Each row of a before or after table is a point. One or more steps were done to the points. Then noise was added and the rows were shuffled. The steps act on how far a point lies along the listed directions, d1 being the first. Write out the steps. A step turns or swaps two directions, mirrors them in a line or flattens them onto one, adds a multiple of one to another, or multiplies one. Angles are multiples of 10 degrees, from the lower direction toward the higher: turns from -170 to 170, lines from 10 to 170 but not 90. Use the fewest steps. Two steps may share a direction if one is a turn and the other turns, adds or multiplies; they go together, in the order done. Otherwise the lowest direction goes first.
In the rows, zero is written as 128.

Directions:
(1): [105 123  75]
(2): [159  80 119]
(3): [ 85  96 150]
Before (11 x 3):
[[136 150  49]
 [123 131  80]
 [108 146 114]
 [138 132  68]
 [128 119 110]
 [121 138 142]
 [105  90 122]
 [139 121 124]
 [111  96 101]
 [150 154 104]
 [172 141 169]]
After:
[[ 93 168 121]
 [ 86 139 107]
 [113 137 110]
 [101 122 121]
 [131 124 135]
 [215  64 156]
 [ 82 184  87]
 [ 71 229  71]
 [ 90 187  83]
 [134 165 111]
 [140 121 128]]
Steps: add -1.5 times d1 to d2; multiply d3 by 0.7

Directions:
(1): [100 159 128 115  63 102]
(2): [ 88 123  66 118 131 163]
Before, 12 rows:
[[104 128 108 132  91 102]
 [ 81 147  54 105 100 141]
 [152 141 193 135  85 103]
 [ 99 117  70 124 147 173]
 [101 158 108 116 107 130]
 [109 148 109 127 123 126]
 [ 93 136  74 110 109 152]
 [ 96 129  97 148 107 135]
 [182 151 226 138  89  32]
 [ 65 176  75 129  84 139]
 [128 101 100 140 131 124]
 [ 72 152  99 128 113 163]]
After (12 x 6):
[[122 107  99 138 118 117]
 [123 133 112 134 160 134]
 [ 96 127  65 122 133 170]
 [121 104  86 121 166 167]
 [141  95 118 149 162 125]
 [107 123 105 137 172 180]
 [200 133 231 144 126  47]
 [171 126 199 144 122 112]
 [133 102  69 129 191 171]
 [133 117  99 160 213 179]
 [125 108 102 154 153 145]
 [137 124 121 127 172 149]]
Steps: mirror d1 and d2 in the line at 100 degrees

Directions:
(1): [155 121 160 199  79 127 150 142 112]
(2): [ 99  92 163  90 108 132 193 131 155]
(3): [106 147 144 129 158  75 140 195 101]
(4): [170 145 145 129 135 104 117 147 210]
(5): [ 97 158 186 109  99 160  78 143 127]
(6): [148 101 185 121 156  87 110  77 107]
Before (9 x 9):
[[106 125 100  52 159 142 181 135 139]
 [104 156 112 126 152 141  73 183  97]
 [179 121 220 175  93  92  99 133 202]
 [117 127 135  70 161 122 106 142 124]
 [188 142 158 169 117 136  71  92 122]
 [142 127 170 159 142  71 161 216 121]
 [120 126 187 124 100 112 132 130 116]
 [ 85 178 118 120 118 135 110 189 121]
 [176  85 164 190 103 112 158 136 144]]
After, 9 rows:
[[132 116 152 181 110 130 106 150  73]
 [107 132 164 115  99 112 148 161 128]
 [114 132  87 107  91 161 170 128 172]
 [129 171 128  80 138 169  81 129 138]
 [132  94  78 113 134 148 176 153 176]
 [112 126 120  80 140 133 128 158 132]
 [151  84 140 143 151  82 184 113  84]
 [ 67  87 169 156  96 112 162 136  30]
 [103 149  96 162  96 166 143 212 102]]
Steps: multiply d1 by 0.7; swap d2 and d5; turn d3 and d6 by -70 degrees; multiply d4 by -1

Directions:
(1): [122  95 185 174 137 134 115 157 129 162 178 161 179  98]
(2): [115 112 100 120 144  57 110  62 107 173 155 125 118  93]
(3): [151 129 130 122 128 151  18 123 161 158 114 116 119 147]
(4): [ 59 144 123 193 112 158 122  76 160 103 122 100 136 113]
(5): [165 147 179 109 130 155 170  85 146 177 139  66 137 136]
Before:
[[119 136 152 170 111 166  25 125 186 154 109 110 148 155]
 [119 114 160 129 121 163 145 154 123 134 122 143 147 135]
 [129 139 130  99 137 103 140  86 115 162 146 102 123 126]
 [144 143 120  82 114  96 152 127  96 143 154 153 109 130]
 [154 134 132 111 118 169 139 191 148 105  96 142 123 152]
 [129 116 127 126 132  96 152 148 108 130 136 126 131 134]
 [108 140 114 138 129 150 128 151 134 107 124 118 118 131]
 [115 124 102 142 123 116  68  89 147 162 117 112 113 136]
 [134  80 201 167 134 132 130 187 112 159 193 176 174  99]
 [114 137 145 169 115 176 127 150 145 109 131 128 158 124]]
After (10 x 14):
[[160 144 147 110 116 179 150 174 156 117  97 121 126 154]
 [118 126 130 159 117 162 115 175 131 100 130 155 154 126]
 [122 124 132 164 114 145   8 159 169 140 106 145 143 155]
 [ 96 144 121 130 129 112 131  74 125 142 141 102 126 119]
 [134  87 215 173 132 144 143 168 122 170 194 154 178 100]
 [113 116 158 135 118 166 144 151 127 131 121 141 147 134]
 [123 133 113 124 133 141 128 164 125 110 123 127 115 136]
 [139 156 139  96 109 115 168  93 114 154 157 118 115 128]
 [131 122 138 128 131 105 162 134 116 140 138 108 135 135]
 [121 118  92 133 125 105  60 107 138 155 117 132 108 137]]
Steps: turn d4 and d5 by -70 degrees

Directions:
(1): [156  56 116 126 130 145 154  85 136 202 130 114 124 120  77 127  74 134
 102 170]
(2): [122 172  60 166 187 136 181 141 114 160 154 156 101 146 118 100 125 109
  97  83]
(3): [ 60 102 169 148 149 105 134 117 123 158 104 114 101 136 120 174 105  63
 180  81]
(4): [132 160 103  76 150 142 119 101 174 113  56 128  90 124  86 125 105 183
 159  88]
(5): [ 73 119  86  93  95 204 107 119  70 139 100  97 149 159 161 131 118 127
  97 108]
Before, 13 rows:
[[187 104 115 187 167  93 205 110 147 192 155 149 117 100  70 116 125 129
   92 161]
 [171  93 174 119 126  88 115 147 110 109 185 134 150  97 151 120 141 117
  120 177]
 [154 169 101 120 147 145 160 132 160  85 118 126 122 128 115 119 161 184
  122 114]
 [158 127 195 110  90  45  73 158 149  54  91 136 134 100 164 163 136 149
  205 149]
 [ 99 134 191  44  70 122  39 113 164  39  55  94 129 120 152 156 123 166
  218 118]
 [ 90 113 187 153 152  99 124 163 111 126 138 107 126 141 159 157 142  54
  175  91]
 [ 97 145 178 123 141 102 102 135 145  97  93 120 109 129  98 166 142 104
  216  87]
 [182 153 113 108  93 145  84 150 127  62 156 155 167 123 156  92 156 181
   99 167]
 [150 173 143 158 152 107 127 155 153  71 173 151 123 108 149 119 185 142
  137 146]
 [109 152 144 147 151  91 128 147 185  97 127 141  97 138 112 121 162 119
  164  99]
 [ 76 161 159 154  89 104 103 168  63  77 138 126 149 156 185 152 169  88
  124 124]
 [147 141 120 149 155 105 137 136 140 117 137 145 132 139 126 118 126  93
  129 131]
 [139 140 181 167  94  98  99 177 112  61 175 143 149 125 212 133 169  89
  136 137]]
After (13 x 20):
[[ 86  94 184 139  69  87  78 169  68  91 119 113 157 131 212 177 136  82
  173 135]
 [148 123 190 180 150  52 121 145 158 104 171 170 118 108 123 140 132  90
  170 132]
 [119 133 200  88  41 114  42 151 120  24 139 102 177 117 213 140 169 132
  173 166]
 [127 160 113 183 105 107 145 169  63 109 183 149 155 155 172 120 167 101
   71 158]
 [115 155 153 140 159 106 159 135 163  84 111 120 109 128 114 152 160 135
  169  90]
 [ 71 141 150 180 166 118 139 143 119 122 158 125 106 126 150 153 156  68
  158 101]
 [ 83 151 126 100  86 181  82 148  80  85 113 100 162 157 159 143 166 120
  145 109]
 [112 129 108 136 150 128 136 123 125 132 114 133 126 150 125 132 112  84
  130 113]
 [111 120  96 120 124 189 123 164  62 137 151  95 161 165 186 110 145  98
   88 119]
 [102  90 116 138 166 136 183  77 131 209  73 109  94 124  64 157  84 112
  134  97]
 [ 53 138 122 126 122 147 110 148 130 110 111 116 116 161 148 127 159 100
  142  78]
 [118 114 147 201 120 112 138 168  79 124 199 139 140 144 201 132 140  47
  104 126]
 [123  68 168 134 146  98 133 133  90 161 172 124 129 107 142 141 112  72
  129 142]]
Steps: turn d1 and d4 by 30 degrees; turn d2 and d4 by 30 degrees; turn d3 and d5 by 110 degrees
